Each point is reached from the start by the listed moves, each made once or not at all, plus a little noise. Say if it took an odd or an even number of moves. Then give how often each move was made.

Moves:
(1): [-29  95  16  37]
(2): [  2 -22 -59   6]
Start: [ 30 -13  -7   6]
Points:
[  0  61 -52  49] -> even (1, 1)
[ 31 -35 -66  14] -> odd (0, 1)

Moves:
(1): [ 14 -54  19 -15  21   3  15  18  17]
(2): [ 44  83 -94  -3 -78 -16 -44  18 -53]
(3): [ 63  17 -77  34  18 -10  68  57 -58]
(4): [ 79  28 -54  32  43 -20  76  21  32]
(5): [ 44  63   2  -4 -13  -7   8  39 -31]
(6): [ -8 -66  33 -37  39  34  38 -44  16]
Start: [  7 -23 -17  25   4  19  33  25  37]
Points:
[ 48  39 -15  21  -2  10  39  64   6] -> odd (0, 0, 0, 0, 1, 0)
[ 42 -27  19 -18  30  46  69  19  21] -> even (0, 0, 0, 0, 1, 1)
[ 66   4 -95   6 -52   9   6  65  -4] -> even (1, 1, 0, 0, 0, 0)

Moves:
(1): [ 24 -18   2  -2  17  -9  -2 -26  -8  -1  -4  -6  -5]
(2): [ 34   1 -16   3   4 -27   1  -1   8  12  -3   6 -12]
(3): [ -5 -14   4  12   4 -19  -9   4  14   4  -8  -1  -9]
(4): [ 19 -16 -18  21  -1  11   5  -5  10  -3   4  -5  -8]
(5): [ -2  -3 -16  19  -5 -26  11 -21  -5 -12  -4 -16 -10]
(6): [ 27   5  -2  19  25 -17   6   2  -1  -8  14 -25  -8]
(7): [  8   0   7  17   2 -10  17  -9   3   8  -4   4  29]
(8): [ 10   0   1 -10  -7  -2  13  -8   2 -19   3  -3  -8]
(9): [-21  -1  -5   0  23  15  15  11  -4 -10 -10  10   1]
(10): [  5 -11  12  14  -7   1  -2   0 -22  -1   6   5  -9]
(11): [-12  -3  -9  -5 -10  -4  -5  19  -9  -9  12  19  25]
(12): [-25  27   2   3   5   7  -9 -19   9 -15  16  14  -3]
Start: [  4   1 -35  12   6  -1   2   8  22  21   0  10 -17]
Points:
[ 28 -34 -36  51  30 -33  54 -46 -12 -14 -14   4 -19] -> even (1, 0, 0, 0, 1, 0, 1, 1, 1, 1, 0, 0)
[ 49 -35 -37  77  27 -25   2   8  23  12  17 -17 -52] -> even (0, 0, 1, 1, 0, 1, 0, 0, 0, 1, 0, 0)
[  0 -17 -67  82  33 -34  27  -7  15 -53  33   7 -44] -> odd (0, 0, 1, 1, 1, 1, 0, 1, 1, 1, 1, 1)
[ 84 -41 -49  84  63 -95  55 -40   8  -7 -10 -17 -48] -> odd (1, 1, 1, 0, 1, 1, 1, 1, 1, 1, 0, 0)

Moves:
(1): [12 -1 -2 -1  0 -4  4  1 -2 -9  1 -8  3 -6 -6 -9  6 -2 -1 -5 14 -7]
(2): [-17   2   8   3  -1   7   4   4   4 -12   6   0   8  13   9  -6   6  -2
   2   4  14   0]
(3): [-12  -5 -12  -5   2   1  -5  -1   3   2 -10  16   7   8   9   0  13   9
   5  -8   2   7]
(4): [ -4  -5  -8  16   2  -4   2  13   9   3 -15 -10   3  11  -1  -6  -8  -5
   5   3 -11  -4]
(5): [-11   0   1 -13  -2  -4   0   7   0  -1   3  14  -1   9  -1  -7   0  -9
 -16  -4  16  -5]
(6): [  9   9   2   3  -2 -13  -2  11   3  -6 -11   5  13 -15  -2  -3  -3   1
  12  -4 -15 -15]
(7): [ -3   2   2 -22   6  13  -4   1   0  -9   9 -13  10 -11  -7  -5  -1  13
   3   4   5   3]
(8): [  9   0  -7  -7   2 -12   3  -8 -14  14  16   8  -1   8   4  -1  -1  22
  18  -2   9   9]
(9): [  2  -6  -3  -9  -6   9  -2  -1  -6  -1  -1   1  -4  -3   4   2  -2   3
   8   8   2 -11]
(10): [  5   1  -5   0   0  11  -5   8   6   2  11   0  10   8  -8   0   7  14
  -6   2  13 -16]
(11): [ -1 -17   0   1  12   0  15  -7   2  -1  -1  -7 -10  -7  11  -1 -10   2
   1 -19 -12   6]
(12): [  3  -7   1  -5  14  -5  11   0  -2   8  -5  12 -10   5  13   3  -2   1
  -1  13  -1  -3]
(13): [ 18  10   0 -20   9  13   8 -17 -27   2  10 -10   7  -1   5   2   3   4
   8  -4  -6   2]
(14): [  9  10   2  -9   1  -3   6  11   1   8 -14   9   1   1  11   7  10   7
  15 -12   3   3]
(15): [-5 -3 -9  9  8 -1  4  2 -7  5  5 -9  5 -6 -1 14  0  7  1 -6  4  4]
(16): [ -1 -20  -3 -18  15  -1   9  16  -5 -14  -2   1  14  11  13   8   1  -1
  -1  13  -2   7]
(17): [-8 -3 -3 -6 10  4 -1  2 -7 -2  0  8 -5 15 -1  6 -5 -3 10  7  0 -1]
(18): [-16  31   3  -9 -17   6   7  -9  -8 -22  12   0   8  -4 -18 -11  -5   8
   0  -7  -9  13]
(19): [  8  -9  12 -17   8   9  14  -5 -17  12  -6   9   3  -1  -5   8  -1   0
   6  -5  -3 -12]
(20): [  8   0   8   1   3  -8  -6   3   0  -7 -12  -4   1 -13   9   2  -5   9
  -2   0   7   4]
Start: [ -6  -6  -9  -9  -4  11   2   4  -6  18   9  -1  -6  10  -6   0 -15  -8
  -2   7  28   5]
Points:
[ -5  56 -18 -76  -5  31  15   4 -38  -5  38  14  56  14  -1 -19  13  67
  54 -22  44  13] -> odd (0, 1, 1, 0, 0, 1, 1, 1, 0, 1, 0, 0, 1, 1, 0, 0, 0, 1, 0, 0)
[ -7  27 -15 -69  16  30  35  10 -61  -6  14 -16  39  -3 -45  -9 -31   6
  29 -13  21 -16] -> even (1, 0, 0, 1, 1, 1, 1, 0, 0, 0, 0, 0, 1, 0, 1, 0, 1, 1, 1, 0)
[ 11 -10  -8 -95  42  35  42   6 -62  25   1   6  16 -12   6  25 -23  18
  46 -32  20 -19] -> even (0, 0, 0, 0, 1, 1, 1, 0, 1, 0, 1, 0, 1, 1, 1, 0, 1, 0, 1, 0)
[-37 -45 -36 -67  30  19  15  32 -26  12  28  61  11  86  37   6  -1  26
  18  41  82  -6] -> odd (0, 1, 1, 0, 1, 0, 0, 1, 1, 1, 0, 1, 0, 0, 0, 1, 1, 0, 0, 0)
[-11   5 -36 -52  11  56  30  -4 -62   8  12  -4  31  29 -29   6  -4  26
  31  -8  33 -19] -> even (1, 0, 1, 1, 0, 0, 0, 0, 1, 1, 0, 0, 1, 0, 1, 0, 1, 1, 1, 0)
[  2   7 -33 -88  28  30  54 -10 -74  26  37  29  19  34  -7   7   2  49
  39 -53  58  11] -> even (1, 0, 1, 0, 1, 0, 0, 1, 0, 1, 1, 0, 1, 1, 1, 0, 1, 1, 1, 0)
[  1 -14 -28 -68  30  27  19  26 -24  10 -13 -11  39  30  24   6   4  20
  33   0  19  24] -> even (0, 0, 1, 1, 0, 0, 1, 0, 0, 0, 0, 0, 1, 1, 0, 1, 0, 0, 0, 0)
[-27  -5 -36 -72  16  17  39  55 -43  -3  -1  45  59  59   2   2   1  40
  55 -10  64 -24] -> odd (1, 1, 1, 1, 1, 1, 0, 1, 1, 1, 0, 0, 0, 1, 1, 1, 1, 1, 1, 0)
[ 29  -4 -30 -83  24  36  33  16 -65  43  28 -11  26  18 -11   5  -1  46
  41 -14  70 -27] -> odd (1, 0, 0, 1, 1, 0, 1, 1, 1, 1, 0, 0, 1, 1, 1, 0, 0, 0, 1, 0)

Moves:
(1): [  3 -15   8  -4  -3   3   8  12  14  -7  -1  -5  -6  -4   2  12  -5 -12
  -4  -1  24  -6   5  -4   4   0  10]
(2): [  1  -8  10  13  -4 -13   0   6   0  10  -5   3  11  25  -1  -1  14  -2
  14   1   6  21  -5  -5   6  -2  -1]
(3): [ 11   2   7  -4  12 -23 -12 -15  -2   6  17 -14  -9 -14  -8  14 -15  10
   6   5 -10  -9  -2 -17   3  -5 -20]
(4): [  3  -8 -13  -3   0  16   7 -19 -13 -12  -3  -7   0   1   5 -18   4   1
  -3 -13  -4  -1  -6  -2 -15   9  16]
(5): [ -5  -3  -6   6  -8   9  -1  -1  11  -4   4  20  -1 -25  -4 -25 -11  -7
   4  15  -7  -5  -4 -22   5  -6   7]
(6): [ 13   9  10   1   2 -27  -3 -13  -9   4 -12  12 -17   5 -17   9  -4   2
  -2  12   6  15 -12  17  -9 -10 -23]
(7): [  0  -3  -1  -8  -5   3   9   2  -1 -13   0  19  -8   5  -9  15  -1 -10
  -4  -3   3   9  -6   8   0   4   0]
(8): [  8   0 -11  14  -6   2  -1   1  17  12 -18   6  11  16   2  -5   6   1
 -25  -6  -9  13  12  -7  -8 -18 -16]
(9): [  6  -3  -3  -1 -11  20  -1   1 -14  -9 -19  -8  -2 -11 -12  10  11   3
 -13 -19 -10 -19  -2 -14  -7  23   3]
(10): [  4  12 -11   7  -9   0  10   6  10 -17  13  25   2   4  22   3  -6 -12
  11  24   8  25  -6  15   4 -24   8]
(11): [ -8   2   3   3  -3 -20  -6  -1  18 -13  12   1   0   1  16 -27  -9  10
  -7  10   4  -4  12   1   8   1 -12]
(12): [-11   9   8  -8  -9 -14  -7  -7   0  11   8   3   6   1  -6  10 -11  14
   2   8   0  -7  -6  -1   8  -2   1]
(13): [  7   5  -6  -3 -10   8  -5  -1  -5  -3   0   4  -8  -5 -11   8   4  -3
  -1 -14  -5 -15  12   0   8  -3   3]
(14): [ -3 -10  13 -22  -2   3  -1 -22 -18  -9  -4  13  -9  -4   9   6  -8 -18
  21   2  -1   4 -17   4  -8  11  -5]
(15): [  2   2  -6  16  -7  14  -4  -8 -10  -3   2 -14   7 -11 -18  -9   7   4
  -3   8 -13   4   5 -11 -15   2 -11]
(16): [-15  11  -3  -2   1  12 -15 -23 -15  -8 -17   1  -7  11   6  -2  -1 -14
  -3   3 -14  27 -40   5 -16   0 -13]
(17): [  1   0   5   5   7 -11   1   4 -25   0 -12 -17   9  15  -9   8  -1  -5
  -1  -1  -3   4  -1   5  -1   3  -9]
(18): [-17  19   6  -8   7  -4  29  -8  -2   0   4 -30   4 -13  10 -25  17   0
   1   5  19  17  11   3  -3  16  11]
(19): [  6  -3   3   1   3  -4   6   6  -8  12  17 -13   4 -11  12 -10  -4  -5
  -5   1  19   0  -8   6   6   8  -1]
(20): [  6  -8   5 -13   0   5   0   1 -13  -8   0   3 -13 -15  -4   6  -5   2
  -2  -3   0   7  12   1   4   7  14]
(21): [ -1   4   6  -1   7  -4  -9 -17 -10   5   6   6  -6  -8   5   1   0  -5
   0   3  -6   0 -10  -5 -11   0   2]
(22): [ -6   9  18  14   7   5  -8  -1  26  18   0  -4   9   4  -4   5 -13  15
  -5   3  -3  -2   2 -16   4  -4  -4]
(23): [  1   7  -8  -6   1  11 -11 -13   2  -1  -3   6   4  -5  -2 -18   3   4
 -14   9  18 -15  -1 -17  -4  12 -12]
(24): [ -4 -16  11   1  12 -13   7   0   0  -6   0 -10  -1 -12  10  11  -5  -2
   8 -13  10   2   5   8  10   5   0]
Start: [ -1   8  -7  18   6   8   6  -3   2  12   4  -9 -25  -2  16   8   1  -1
  10  -1   6  -5  23 -12  -8 -24 -14]
Points:
[-19   9  25 -10  10  48  20 -68 -17 -34  -2 -46 -54 -65  43 -24  -1 -17
 -44 -33  63  -2  11 -37 -20  54   3] -> even (1, 0, 0, 1, 0, 0, 1, 0, 1, 0, 1, 0, 1, 0, 0, 1, 0, 1, 1, 1, 1, 1, 1, 1)
[-24  40  41  12   3 -21  16 -60 -24 -17  -2  32 -36  -5  42 -48 -27 -45
  16  77  60  95 -38 -13  -5  -7 -55] -> even (0, 1, 0, 0, 1, 1, 1, 0, 0, 1, 1, 0, 0, 1, 0, 1, 1, 1, 1, 1, 0, 1, 1, 0)
[ 39  12   5   1  -9  20 -23 -83 -63  -3  11  25 -72 -85 -36  11 -17 -26
   0  17   1 -34 -21 -61 -42  10 -70] -> odd (0, 0, 1, 0, 1, 1, 1, 0, 1, 0, 0, 0, 1, 1, 1, 0, 0, 0, 1, 0, 1, 0, 1, 0)

Moves:
(1): [ 7 -6 -6 -7  4 -2  3 -2  6  3  2  8  2 -8 -2  1 -2  6 -8  0 11  2  8  4
 14  5]
(2): [ -2 -11   0   9   1 -13  -6   2   2 -14   1   0   2  -3   3  -5  -1   4
   4  -9  -7  -6   0   2   1   0]
(3): [  4 -11  -4  -3   8  -3   4  -8   5  12  -4  -1 -13   0   4   4   8   0
  -3  -7  16   4   5  10  -2 -18]
(4): [ -9   3  -6  -1   5   3  -5   6  -8  12  -6   3  12  -7  -1  -2  -7  13
  -9  -3   5  16  -1   1 -12  18]
(5): [  3  -2   9 -16  -1  -9  -2   2  14   3   7  -7   4  -3 -11 -21   8 -12
  28  -6   3   5   9  -5   6  -9]
(6): [ -1  -8   5  -1 -11   1  -6  -5   8  -5  15  -1  11   4   2  11   7   0
   1  -6  -3  -6  -3  16  -3  -6]
(7): [  4 -27   4   6  -3  -4  14 -31  25   6  -7  -1   3  12   7   5   2   0
  -3  12 -10  -6  15   7  -1  -9]
(8): [ 13 -12  -2 -13  -2  -6  23 -17  -1   2  15 -17  -7 -11  16  -6 -13  -2
   2   5   1 -11   9  -4   4  12]
(9): [  1  -3  -4   7 -11  14   8   0  18 -13   5 -18  -6  14  12  11  -3 -22
   7   2   2  22  11   1   5  21]
(10): [ 14 -16   9  -3  -1   5  -8   2  -3 -12  -5   6   5  14   1 -18 -12 -11
 -10  10  -4  11   5  -1  12 -10]
(11): [ -2  -6  -3 -11   2   9   7  -3  -4   9 -14   6   4  -7   6  -8   9   6
   6   8  -1   3  -3   2   1  -2]
(12): [ 11  14  17  -1 -13  -3  -5   5  -4   4 -23  -8  -8  -6  -4  -2  15   7
  -1   9   5  14  -9  -2   0   7]
(13): [ -5   4   3  -5   5  -5   6   2   4   0  17   4   7  -1  -7 -10   5  -6
   6  10   9   3 -12 -15   2  -7]
(14): [ -6  -1  -9  10  10  -1 -13   3   4   1   2   0  -4  12  10 -16   7  14
 -16 -21  11 -12  11 -29   5   7]
(15): [ 14   9   3  -1 -21  -3   8  -4  13  -4  13  -5 -15  -4   7  -7 -13  12
  -5  13  -4  -2  -6   5   1 -16]
(16): [ -7   4 -14   0   0   0  -9  -2   2   4   5  -5  31  13 -18  11  -5   8
   9   5 -12  -8 -26  -6   8  -9]
(17): [  3  14  -3   3   8  10   6  -4  17  -6   7 -12   3  -1  -7  -7   0   7
   3   6  10  -9  -3   6   1   0]
(18): [  5   2  16  -5   0  -1   5  17  11   9 -21  -8  -8  -5   5  13  -1 -13
  -3  21  -2  -9 -14 -25 -13 -20]
(19): [  8   1 -12   0  13   8  -7  -6   5   7 -10   7   1 -11 -10   7   5   3
   3   3   0  -1  -2   2  -1  13]
(20): [  5 -16  -1   0  -1  12  -4   8   5   6   6  -3  -6   1 -26   5  -2   7
   6 -21   4 -10  10  10  -3   8]
(21): [  0  -7  -5  10 -16  -4  -5  13   7 -16   2  -5  13  23  -7  -2  -5  18
  13   8   7  -7   6  -5 -33   1]
(22): [ 16  -1  -9   9  -6   6   4  -3  -5   7  -1   1  13   0   4  11 -10   1
  -1  11   9  -4  -6  -6   1  15]
(23): [ -7   0  -1  -5  -4  24   7 -18   2  -9 -16  -2   4 -16  -1  -6   8   1
 -13  -7 -13  -4  -4 -15   7 -21]
(24): [ -5  -4  13   1 -12   9  -8  -4   1   2   2  -3  -7   6  -6   6   1  -1
   1   4  14   1  -5  -3  -3   6]
Start: [-10  -2   7  -3  -7  -9  -8  -3   5  -8  13  -2  16   2   3  -4  -5   3
 -10  -8   1  -6   4   3   2   2]
Points:
[ 33 -58  17 -32 -34  27   8 -43  81  -9 -18 -14  26 -23 -20 -55   6  11
   3  15   1  40  25  -1  34   1] -> even (1, 1, 0, 1, 1, 0, 1, 0, 1, 1, 1, 1, 1, 0, 1, 0, 0, 0, 1, 1, 0, 0, 1, 0)
[ 37 -47  35 -49 -74  -6  -8 -10  55 -12  55 -33  48  22 -46 -43 -11  33
  39  33  32 -12 -15  -1   6 -17] -> odd (1, 0, 0, 0, 1, 1, 0, 1, 0, 1, 1, 1, 1, 0, 1, 1, 0, 0, 0, 1, 1, 0, 0, 1)
[ 13 -53 -14  -3 -39  20  20 -55  83 -19  43 -37  32   8   1 -30 -23  77
 -39 -22  19 -53  45   1 -18   0] -> odd (1, 0, 0, 1, 0, 1, 1, 1, 0, 0, 0, 0, 0, 1, 1, 0, 1, 0, 0, 1, 1, 0, 1, 0)
[ 53 -37  28 -18 -42 -10   1 -13  95  -6 -13 -14  66  -2  -8 -37  -4  39
  17  82  28  -2 -13 -12 -23 -17] -> even (1, 1, 0, 1, 1, 1, 1, 0, 0, 1, 1, 1, 1, 0, 1, 0, 1, 1, 1, 0, 1, 1, 0, 0)
[ 28 -42  -8  -6 -46  -6  -2 -20  61 -50  59 -29  43  33  -8 -16 -47  12
  10  44  17  -2  -8 -16  13  20] -> odd (1, 1, 0, 0, 0, 0, 0, 1, 1, 1, 0, 0, 1, 0, 1, 1, 0, 0, 1, 0, 1, 0, 0, 1)
